Each row is a point. The points of each table are mixes of a few directions, plus a little noise. Count the directions of each table, and those that both share. Where both have some left over, give the other angles between the two spaces (their principal angles), to ten degrees, smallest first.
In the rows, zero is written as 128.

First (6 x 3)
[[114 135 114]
 [ 34 123  90]
 [135 104 160]
 [142  99 168]
 [189 140 142]
 [155 167  94]]
Second (4 x 3)
[[ 94  96 101]
 [ 92  92 119]
 [145 148 106]
 [181 175 186]]
Directions: first 2, second 2, shared 1; angles 40

First (7 x 9)
[[136 162 110 119  91 102 187 161 178]
 [181 188  98 147 175 132  70  90  98]
 [157  79 105  61 100  56 152 104 125]
 [ 82 124 162 130  98 144 129 157 151]
 [ 67 102 174 195 162 217 122 153 109]
 [137  82 127 135 167 141 110  96  81]
 [135 158 122 109 102 103 127 135 153]]
Second (10 x 9)
[[153 128 129 148 137 129 133 132 144]
 [226 129 132 206 165 134 146 146 191]
 [149 128 129 144 136 129 132 132 141]
 [240 129 133 216 169 134 150 149 199]
 [ 20 127 123  41  87 121 107 108  58]
 [ 25 128 124  46  90 122 108 109  62]
 [ 89 128 126  97 113 126 121 121 103]
 [104 128 127 109 119 127 124 124 113]
 [104 128 127 109 119 127 123 124 112]
 [172 128 130 162 145 131 137 136 156]]
Directions: first 4, second 1, shared 0; angles 50

First (10 x 14)
[[158 114 170 105 167 119 176 117 128 135 160 151 149  75]
 [125 150 120 140 103 170 135 118 116 134 111 123  88 159]
 [ 84 131 149 143 130  72  74 127 153 122  85  89 125 159]
 [158  95 106 106 151 109 141 152 127 121 181 160 189  71]
 [147 134 101 128 111 172 148 131 111 131 143 145 118 128]
 [125 156  90 148  82 193 128 124 108 133 108 125  79 176]
 [154 114 149 109 155 124 164 125 126 132 159 150 150  84]
 [105 150 125 147 104 144 109 119 127 130  92 106  90 173]
 [ 93  94 164 121 173   7  68 143 171 112 117  99 190 105]
 [133 143 107 136 103 171 136 125 114 132 123 132 102 149]]
Second (11 x 14)
[[ 88 179 147 114 121  97 108  99 123 149 158 103 132 170]
 [123 129  82 164 122 127 138 161 117 104 116 158  94 137]
 [163  84 117 137 134 154 144 150 133 112 104 146 127  92]
 [157  90 100 150 131 152 146 160 128 105 102 156 114  99]
 [110 158 200  72 132 110 103  67 140 173 162  74 176 142]
 [181  62 125 130 139 168 149 151 139 112  96 146 138  71]
 [154  98 150 111 136 146 132 122 139 133 120 121 149  98]
 [ 69 196  89 159 111  87 115 135 107 122 149 137  87 194]
 [119 145 196  75 134 117 108  74 141 168 155  80 175 131]
 [104 157 130 127 123 110 119 118 123 135 142 120 124 153]
 [140 108  74 170 125 140 146 173 119  95 103 168  92 120]]
Directions: first 3, second 2, shared 0; angles 50, 60

First (8 x 24)
[[104 158 150 140 147 141 160  64 168  87  81  69 107 105 133 125 121 177
   85 110 112  88 103  80]
 [116 144 140 134 138 135 144  95 149 107 103  98 117 116 130 126 124 153
  106 119 119 107 115 103]
 [152  98 106 116 109 115  96 192  88 169 176 187 149 151 123 131 135  79
  171 146 144 169 153 176]
 [130 125 126 127 126 127 125 134 124 132 132 133 130 130 128 128 129 124
  132 129 129 132 130 132]
 [119 139 136 132 135 133 140 105 142 113 111 107 120 120 130 127 126 146
  112 121 122 113 119 111]
 [157  91 100 113 104 112  88 208  78 179 187 201 154 156 122 132 137  67
  182 150 149 178 160 188]
 [ 98 166 157 143 153 144 169  45 180  75  67  53 101  99 134 124 119 191
   73 105 107  76  95  66]
 [147 103 110 118 112 117 102 181  95 162 167 176 145 146 124 131 134  88
  163 143 142 161 149 167]]
Second (8 x 24)
[[107 125 115 138 111 130 144 140 194 132 110 126 146 138  97 131 141 156
  156 124 126 126 102 120]
 [143  87  68 132 172 138 129  61  81 154 106 163 130 114 152 108  91 108
  142  49 182 120 149 135]
 [104 142 116 146 114 126 141 151 173 125 118 123 149 130 119 139 134 159
  159  93 139 125 111 130]
 [167  70 115 121 164 139 126  93 140 168  96 144 113 120 143 101 124  90
  107 167 106 124 129  88]
 [133 179 128 122 143 106 116 147  85 121 161 112 123  75 184 130 132 139
   71 105 101 116 124 119]
 [131 128  55  98 151 117 118  84  79 151 134 156 154 115 133 108 100 154
   96 120 119 125 135 129]
 [110 144 249 157  65 137 129 220 149  81 141  97 122 211  99 180 148  99
  196 206 136 163 165 162]
 [128 149 176 115 105 131 123 126 124  91 156 101  88 119  95 126 155 118
   97 158 114 126 110 141]]
Directions: first 1, second 6, shared 0; angles 50

First (9 x 32)
[[109  74 145 125 100 187 139 112 146 117 143  60 124  99 129 131 105 141
  151 126 143  91 137  88 119 164 187 135 162 121 148 128]
 [140 162 117 130 145  90 122 138 116 135 118 171 131 146 128 127 143 121
  113 130 118 151 122 154 134 105  91 124 107 132 116 129]
 [114  91 139 126 109 170 136 117 140 120 139  82 125 108 129 130 112 137
  144 127 139 103 134 101 121 153 168 133 152 124 143 128]
 [110  80 144 126 103 182 138 114 145 117 142  67 124 102 129 130 108 139
  149 127 142  96 137  93 119 161 182 134 159 123 146 127]
 [143 171 114 130 151  80 119 140 113 137 115 183 131 152 127 125 146 118
  110 130 116 157 120 160 136  99  80 122 100 133 111 129]
 [139 156 119 130 142  97 122 137 118 134 120 164 131 143 127 126 141 122
  116 129 120 147 123 149 134 109  97 124 110 132 117 128]
 [118 102 136 127 116 156 133 120 136 123 134  96 126 115 129 129 118 135
  139 127 135 110 133 110 123 144 156 131 144 125 137 127]
 [123 114 132 127 121 143 131 123 132 126 132 111 127 121 128 129 122 131
  133 128 131 119 131 118 125 138 143 130 136 126 133 128]
 [155 200 104 131 166  47 113 150 104 144 107 220 134 167 126 124 160 112
   97 131 107 177 115 181 141  80  48 119  82 137 102 129]]
Second (11 x 32)
[[121 131 152 130 115 170 140 108 144 126 116 111 123 133 143 124  98 129
  134 119 139 108 138 121 118 138 135 139 147 119 135 135]
 [115 128 165 131 107 196 148  96 153 124 112  97 121 132 150 122  81 131
  140 114 145  94 143 114 114 146 145 146 160 114 140 138]
 [124 134 142 130 122 150 135 116 137 128 119 123 125 134 138 125 110 128
  131 122 134 118 133 127 123 131 128 135 138 123 131 132]
 [121 181 187 136 111 209 158  78 163 132  79 131 118 166 172 114  53 122
  129 101 148  94 148 137 108 130 103 158 162 105 132 150]
 [126 166 159 133 122 167 144 101 146 131  98 139 123 153 153 119  88 123
  126 113 138 113 139 138 117 125 106 144 143 115 128 141]
 [125  95 113 124 127 116 120 141 121 124 149 109 131 107 113 134 148 134
  134 137 125 129 124 114 132 138 153 120 126 134 132 120]
 [125  78 102 122 127 106 115 150 115 122 160 101 132  96 104 137 161 136
  136 142 123 132 120 108 135 141 164 114 122 138 133 115]
 [147  96  53 120 161   7  88 192  79 130 174 160 142 100  78 143 224 128
  114 159  98 184 100 138 155 109 125  91  73 157 114 104]
 [131 100  98 124 137  88 113 153 110 126 153 126 133 108 106 136 166 131
  128 141 118 145 118 123 138 128 142 113 111 140 126 117]
 [134 161 135 131 135 124 131 122 129 133 110 155 127 148 138 123 119 122
  119 122 127 134 129 146 127 114  99 133 122 125 121 134]
 [140 137 102 127 146  75 114 151 109 132 135 159 133 130 114 131 162 124
  116 137 115 156 117 144 139 111 107 116 102 138 117 121]]
Directions: first 1, second 2, shared 1

First (9 x 32)
[[153 184 149 182 155 149 117 102 142 147 134  99 170 183 168  95 193  50
   80 154 190 219 198 143 174 149 178 180 149 115 109 108]
 [132 110 175 160 152 159 139 182  67  84  90 135 142 163 166 129 142  99
  131 160 130 101 132  88 153 152 129 137 149 138 120 176]
 [121 185 109  86 109  86 138  93 184 167 149 129 110  47  98 108  96 191
  122  93 139 141 116 128 136 113 118 126 103  85 146  75]
 [ 78 106 102  92 108 170 104 177  94  98 144 116 189 136 199 174 190  76
  107 129 136  88 127 167 108 148 132 109 130 170 131 149]
 [167  36 103 156 130 102 125  81 142 140 126 147  49 176  27 137  57 162
  187 123  57 125  98 137  65  86 108 100 126 157 117 149]
 [140  79 155 177 153 168 123 163  72  90 102 127 143 208 158 140 157  67
  133 166 121 120 143 119 129 144 140 136 154 164 110 181]
 [139 211 184 125 144 101 167 140 134 132  99 140 115  53 130  81  94 187
  120 126 157 129 126  55 195 140 118 153 122  59 143 106]
 [131  92  65 107 102  99 108  68 181 166 167 126  94 129  64 144  99 152
  149  98  95 144 112 181  69  91 120 101 110 147 129 102]
 [ 90 149 108  67 101 118 130 147 136 127 141 132 140  57 143 144 121 168
  124 101 127  87 102 132 123 129 108 107 108 117 148 111]]
Second (11 x 32)
[[136  78 152 204 156 140  96 143 103 115 112 115 102 176 114 152 105  87
  170 120 121 169 181 143 155 148 177 114 130 233 114 103]
 [122 149 125 120  96 126 155 163  99  82 138 128 141 135 185  95 183 107
   54 149 133 122 120  61 110 143  98 161 127  80 138 220]
 [159  57 126 185 165 129  76  62 175 175 132 114  66 187  28 159  48 116
  233 109  94 191 187 208 115  93 184  92 130 249  92  29]
 [ 82 142  83 115 134  88 164 158  95 121 167 152 122 110 133 149 159 147
   76 112 143 108  70  93 141 151  97 158 112 101 172 207]
 [169  70 166 143  72 160  76 132 133  95  70 102 125 107 142 113  78 128
  177 114  78 122 166 146  97 122 145  57 118 186  99  65]
 [106 185  99  89 125 104 168 125 140 132 173 138 129 122 138 106 171 138
   66 141 152 130 107  87 118 123  97 178 128  57 144 188]
 [134 130 111  94 118 127 141 112 136 141 124 139 147 116 124 128 136 150
  121 136 122  91  81 141 107 113 100 125 133  70 134 142]
 [118 193 148 119 176 143 153 131 123 147 132 135 168 138 153 124 170 111
  106 161 180 126 127 124 175 137 133 174 154  73 128 132]
 [168  50 174 158 114 179  85 149  87 104  35 124 169 120 153 150  95 122
  192 124  95  75 113 175 135 142 145  55 137 166 114  76]
 [116 178  91  85 131 101 159  90 171 161 181 136 113 131 101 110 148 147
   93 140 141 142 114 116 102 100 101 171 129  65 131 155]
 [100 179 131  96 121 111 133 140 147 135 144 125 126  63 137 124 116 157
  122 105 149 132 140 115 154 135 130 129 111 125 141  90]]
Directions: first 4, second 6, shared 2; angles 30, 90

First (9 x 32)
[[123 146  85 143 155 150 140 165 211 218 108 109 216  49  77 169  49 147
  116 107 171  82 131  82 199  80 177 103 123  38 131 162]
 [121 131 172  95 105  87 115  89 105  46 142 142  39 200 157 113 205 129
  149 163 108 162 147 161  83 182  54 169 126 179 142  80]
 [130 133  76 158 158 184 131 158 183 221 110 132 214  56 101 143  38 141
   97 105 159  86 107  70 170  78 207  76 127  57 134 176]
 [126 124 160 110 110 109 114  96  92  63 140 147  58 187 162 104 186 125
  138 152 106 156 132 151  81 168  83 149 130 180 137  96]
 [134 123 150 122 112  83 150 143  86  99 135  89 124 135 117 141 163 106
  156 113 113 144 147 180 144 129  97 164 130 155  93 118]
 [114 147  98 126 153 167 109 121 219 181 113 160 149 101 116 139  76 163
  103 145 164  97 122  61 141 121 155  98 122  63 172 139]
 [130 120 135 126 123 132 121 115 104 106 133 140 103 150 147 111 143 124
  126 135 115 139 120 132 103 140 124 126 129 153 131 123]
 [136 120 136 133 120 104 147 148  89 120 132  96 143 120 119 135 139 108
  144 107 116 136 136 165 145 118 124 144 132 145  94 132]
 [139 108 139 136 116 136 127 120  63  98 138 137 104 154 157  98 150 109
  124 125 100 147 111 147  91 136 135 121 134 180 115 127]]
Second (9 x 32)
[[136 119 148 122 116  99 138 130  84  91 137 109 111 146 134 126 161 111
  145 122 108 147 136 165 123 136 103 152 132 164 105 115]
 [ 75 147 110 165 110 174 140 150 145 224  86 137 166  91  96  99 125 120
  125 144 148  83 114 125 114 116 169 101  85 125 166 194]
 [127 125 120 142  97 107 149 190 136 205 104 105 158  94  47 168  95 137
  148 101 173  92 150 144 161 124 168 129 136  44 102 138]
 [134 127 153  97 133 116 101  73 126  44 151 158  55 190 181 109 173 138
  124 162 105 163 129 122  87 168  71 145 134 173 152  82]
 [164 120 142  88 160 112  98  74 140  27 168 150  73 178 187 132 137 147
  114 142 103 171 130 101 117 149  80 140 158 147 131  66]
 [121 131 122 131 115 125 130 148 151 168 113 133 132 118  92 144 110 143
  134 128 158 106 138 121 135 133 146 123 129  78 131 130]
 [154 120 141 103 171 132 106  58 101   7 173 139  93 170 228  98 162 114
  107 143  65 186 109 118 106 129  72 137 137 227 131  96]
 [ 95 133 118 168 102 144 162 173  95 208  96  99 184  82  88 112 133  98
  142 113 133  96 121 166 137 101 166 120  96 142 120 193]
 [146 126  96 137 150 143 131 156 171 179 124 120 183  81  97 163  56 144
  114 100 157 105 127  89 175  94 176 104 144  53 114 138]]
Directions: first 3, second 4, shared 2; angles 50
